Each row of a before or after table is a point. The points were changed in one or more steps. Then noise was added and the rows were shuffled. The steps act on how far a point lies along the listed directions, d1 being the first. What was done? A step turns or swaps two directions, mirrors them in a line or flattens them onto one, adds a multiple of one to another, or multiplies one. Angles are multiples of 10 degrees, from the lower direction toward the higher: turns from -170 to 170, lines from 10 to 170 but not 90. Use the fewest steps. Two steps may share a direction if one is a turn and the other turns, adds or multiplies; they go together, in the order done. Otherwise the lowest direction goes first.
(in the rows, 128 means zero)

Directions:
(1): [172  96 118]
(2): [132 149  77]
(3): [ 94  88 109]
Before:
[[156  78 143]
 [136  32 150]
 [ 85 146 156]
 [104 168 148]
 [139 166 162]
 [190 125  96]
 [193 127 138]
 [124  76 117]]
After:
[[134 170 152]
 [128 127 112]
 [122  90 127]
 [130 139 134]
 [120  78 111]
 [129 142 146]
 [117  49 119]
 [134 164 147]]
Steps: flatten d1 and d3 onto the line at 60 degrees; multiply d2 by 0.4

Directions:
(1): [102 170  73 117 111 135  83 145]
(2): [192 126 101 113  94  95 123  98]
Before, 10 rows:
[[115 122 149 141 142 135 133 138]
 [121 161  84 108 120 129  95 143]
 [124 115 164 131 136 131 156 117]
 [136 144  97 105 109 106 108 122]
 [123 108 145 140 133 129 127 126]
 [147 117 137 135 129 118 116 120]
 [134 149  88 111 126 123 105 124]
 [161 144  74 115 100 119 104 113]
 [107 128 136 128 127 143 129 124]
 [130 107 142 140 147 138 140 114]]
After:
[[ 77 129 148 135 142 157 131 138]
 [109 108 153 144 141 136 128 133]
 [189 143  76  92  81  79 104  96]
 [115 108 147 143 156 146 143 120]
 [ 75 124 166 151 165 156 136 157]
 [102 117 175 136 147 141 158 127]
 [169 148  74 104 109 106 102 108]
 [135 160  78 107 112 121  94 135]
 [171 113 128 129 116 105 115 107]
 [245 140  37  94  54  74  95  73]]
Steps: multiply d2 by 3

Directions:
(1): [140  91 138 118  78  93 177 112 152 137 179]
(2): [ 78  95 106  83  99 141  90 153 102 163 142]
(3): [163 171 127 144  89 103 139 168  76 164 120]
(4): [137 175 127 133 142 132  85  99 132 146 204]
(5): [113 120 149 192 103 179 125 159 167 157 134]
(6): [131 125 150 108 156 178 177  93  96 178 127]
Before (8 x 11):
[[ 95 125 120 157 115 136 100 139 159 150 144]
 [100 103 143 163 123 164 162 148 152 143  97]
 [132 126 132 177 109 123 121 162 144 130 105]
 [166 166 124 158 175 109 165  94 149  89 132]
 [162 139 172 206 103 130 156 169 170 128 114]
 [107 117 151  90 135 171 160  59 109 165 228]
 [135 187 132 111 133 120 132 119 103 162 167]
 [197 161 135 154  92  48 183 128 116  94 152]]
After, 8 rows:
[[122 145 107 113  88  92 121 201  40 108  61]
 [ 91 146 118  87 194 195  83  95  81 151 149]
 [115  98 116 107 124  85 156 110 145 112 117]
 [151 154 125 125 119  71 155 105 131 117 167]
 [124 125 138  59 144 102 125  77 114 145 205]
 [ 85 141  91 118 123 146  74 144 118 162 181]
 [132 110 134 109 138 113 146  83 140 133 163]
 [ 94 129 130 104 117 152 148 158  98 166  93]]
Steps: turn d1 and d5 by -130 degrees; turn d2 and d4 by -130 degrees; swap d3 and d6

Directions:
(1): [ 88 106 147 101 139 122 152 205  64  98 100 144 142 123 154 129 162 150]
(2): [165 159 105 149 155 149 186 158 132  91  90 118 138 124 137  91  80  74]
(3): [128 152 157 172  95 188 124 169 120 154 175 127 102 170 152 117 164  92]
(4): [ 90 152 126  56 148 163 122 133 123 140 163 126 137  88  69 105 136  79]
Before (11 x 18):
[[135 142 145 138 107 136  92  70 187 189 210 118 126 137 118 168 116 117]
 [133 138 142 138 121 113  87 104 145 168 174 110  89 132 153 143 145 114]
 [146 128 123 152  87 117  86  59 162 191 160 125 100 147 140 163 161 160]
 [151 175 151 129  98 149  75  84 167 190 188 113 120 139 112 118 139 121]
 [105 161 109 108 160 152 186 193  73 102 107 101 135 108 114  82 106  45]
 [ 88 150 145 100 116 194 129 204 106 136 155 119 127 128 137  96 139  96]
 [123  87 133 122 133  57  97  54 146 145  95 139 140 101 143 158 109 215]
 [154 135 111 143 166  62 163 118 136  89  60 125 155 114 167 150  72 179]
 [135 106  79 129 156  61 150  78 184 104 103 108 163 120 118 139 121 159]
 [ 89 144 133  96 136 169 161 172 111 109 137 117 140 101  93 121 118  89]
 [108 159 141  89 137 154 107  97 139 152 159 117 131 102  86 116 129 108]]
After (11 x 18):
[[174 180 123 156 140 159 166 120 182 140 157 105 142 129 135 119  63  55]
 [ 41 115 143  72 131 122 130 194  37 137 138 122 128 112 112 129 177 120]
 [ 78 140 157  94 100 182  91 174 115 162 182 119 117 132 125 116 161 118]
 [117 173 134  97 150 165 132 119 135 134 141 111 133 101  92 102 114  91]
 [183 202 128 148 130 168 139 134 159 144 141 104 131 134 130  82  94  68]
 [157 154 122 151 142 126 119 118 152 147 148 104  92 128 161 120 112  75]
 [130 113 130 125 158  55 148 127 114  95  72 134 154 115 168 168 104 208]
 [166 118 110 146 146  74 124  44 176 137  85 123 139 100 137 137  61 173]
 [132 105  76 124 168  61 172 104 164  84  87 111 167 115 126 131 123 150]
 [ 67 129 143  81 123 157 132 156 102 131 154 124 131 106  89 141 144 124]
 [198 173  92 181 116 141 157  83 174 150 121 114 114 145 144 119  97  93]]
Steps: turn d1 and d2 by -80 degrees

Directions:
(1): [141 126 131 175 151 157 144 123 138 130 120  87 101 179 221 166 126  74
 163 110 132 106 126 110]
(2): [204 147 143 144  87 156 136 175 137 141 115 136 159 157 116 135 103 159
 170 183 119 137 193 114]
Before:
[[133 137 135 148 118 142 139 159 131 143 138 135 161 138 104 130 123 146
  139 145 132 124 150 123]
 [155 127 131 159 120 162 142 141 138 114 131 105 123 156 161 155 108 121
  158 141 119 124 142 112]
 [149 132 125 125 130 135 136 133 123 132 119 133 129 126  95 130 126 152
  119 141 119 135 140 128]
 [ 39  99 117 116 170  95 125  57 122 115 133 128  71  82 150 126 167  69
   74  65 143 120  60 134]
 [142 122 132 111 112 142 127 128 119 114 123 120 135 130 114 113 139 137
  126 142 132 130 135 134]
 [149 154 120 113 102 113 138 137 123 133 118 150 150  97  76  89 120 170
  120 148 110 148 142 121]
 [ 23 100 114 133 185 103 116  64 125 115 148  98  63 122 186 145 153  65
   92  59 131  94  59 159]
 [167 140 124 157 126 161 146 156 134 110 108 115 130 165 156 137 123 121
  151 143 130 122 139 107]]
After (8 x 24):
[[136 120 131 124 124 148 131 119 121 111 122 107 122 142 143 124 142 117
  131 131 136 122 127 129]
 [156 149 122 167 135 144 155 126 134 132 111 102 114 154 189 132 121 101
  156 119 116 121 130 100]
 [186 140 146 106  61 126 127 161 133 141 113 184 161  94  35 104 116 187
  131 199 120 160 200 120]
 [140 128 123 144 150 144 143 120 126 130 119 113 110 144 141 146 130 121
  127 122 122 123 127 123]
 [ 90 123 108 120 154 120 131 113 121  98 124 126 114 116 125 113 147 117
   95 100 137 124  79 128]
 [ 96 127 128 158 151 138 140 132 130 136 142 115 133 142 147 140 136 108
  129 107 139 109 113 123]
 [ 81 112 115 117 142 121 126 102 124 102 147 122 112 102 119 126 130 125
  102 104 124 129  87 135]
 [148 140 138  86  68 110 105 162 125 136 134 181 167  93   8  96 107 214
  116 195 108 149 189 161]]
Steps: turn d1 and d2 by -140 degrees
